Every row gives one point. Before rounding, the points of a table are all equally far from one centre. They may lie mostly on one side of it. Where is the centre, to within rounding?
In the rows, zero is written as 128.

Points (10 x 3):
[[172 117 110]
 [182 139  74]
 [176 114 123]
 [156 120 148]
 [188 115 120]
 [218 124 140]
 [161 192  59]
 [173 172 203]
 [213 157 190]
 [167 116 117]]
Centre: [181 188 130]

Points:
[[185 149  34 162 183 183  90 148  92]
 [138 187  57 158 109 141 149 153 102]
 [ 99 152  88 148 156 146 191 172  75]
 [142 213  46 136 173 105 105 123  37]
 [110 196  40 152 138 134 140 163  95]
 [136 183  53 198 166 131  82 145  76]
 [171 158  82 170  84 114 129  92  69]
 [153 126  66 126 139 125 160 184  61]
 [149 161  58 185 160 162 115 177  92]
 [132 213  71 116 193 184 123 133  37]
 [182 120  78 178 127 118 156 150  76]
 [136 178 116 193 170 188 179 111 132]
 [145 169  39 188 163 176 119 122  50]
 [141 140  13 122 197 129 149 142  39]]
Centre: [129 135  99 117 178 133 115  91 106]

Points, 25 rows:
[[133 114 137 132 162 145 149  81 128  97 144 237 109  34  80 152  81 170]
 [129 148 159 132 203 135 122  80 128 139 123 146  26  73 113 123  66 151]
 [159 130 191 120 139 178 162 118 149 161  86 188  97  36 104 174  75 144]
 [163 102 165 138 125 152 130 146 124 129 172 178 128  26  93 143  39 151]
 [186 168 135 106 140  93 178 166 132 148 147 165 115  84 138 113  64 134]
 [163 159 124 147 128 104 152 167  93 119 148 139 172  19 144 174  54 167]
 [193 115 103 132  98 127 136 114 170 137 119 202  87  35  69 165  82 127]
 [152 137 153 146  88 154  99 193 139 111 125 140 155  81 121 193  40 124]
 [128 189 164 166 170 129 126 147 127  88  98 137 113  54 100 190  35 167]
 [132 174 130  88 139  96 186 151 143 156 139 141  93  29 121 117  70 116]
 [161 174  88 128 158 186 147 163 149 141  53 184 135  75  98 165  52  88]
 [142 207 162 192 152 158 161 177 168 134  69 153 165  89 110 158  49 120]
 [148 128 135  91 111 163 134 163 140  79 127  92 136  52 107 142  88 226]
 [150 161 225 162 190 144 160 119 147 146 140 133 150  52 108 196  64 167]
 [172 158 124 152  58 138 132 114 104 176 154 133 123  56 126 143  43 159]
 [123 116 182 104 142 141  96 104 133 138 124 135 104  44 180 178   7 120]
 [123 154 140  91 176 108 179 164 172 116 159 180 112  31 133 120  65  88]
 [126 192 117 123 107 108 103 136 167 139 108 143 142  47  39 188  59 132]
 [ 91 175  94  98 171 117 153 144 133 111 138 218 116  19 127 136  57 164]
 [153 155 119 188  97 138 162 161 113 164 104 161 141  19  78 145 111 114]
 [137 168 166 167 161  94 116 132  93 155 129 139 106  78  80 138  50 157]
 [124  91 183 112 135 103 157 137 100 104 109 170 139  50 153 131  62 147]
 [176 192  88 119 106 131 129 161 167 141 116 155 170  45  68 204  86 111]
 [167 147 189 163 139 114 151 136 115 136 140 138 140  89  87  78  78 125]
 [119 121  77 115 120 145 152 174 111 133 114 155 141  55  87 150  44  77]]
Centre: [120 129  98 156 159 150 124  99 187 139 128 131 150  80 147 146 105 146]
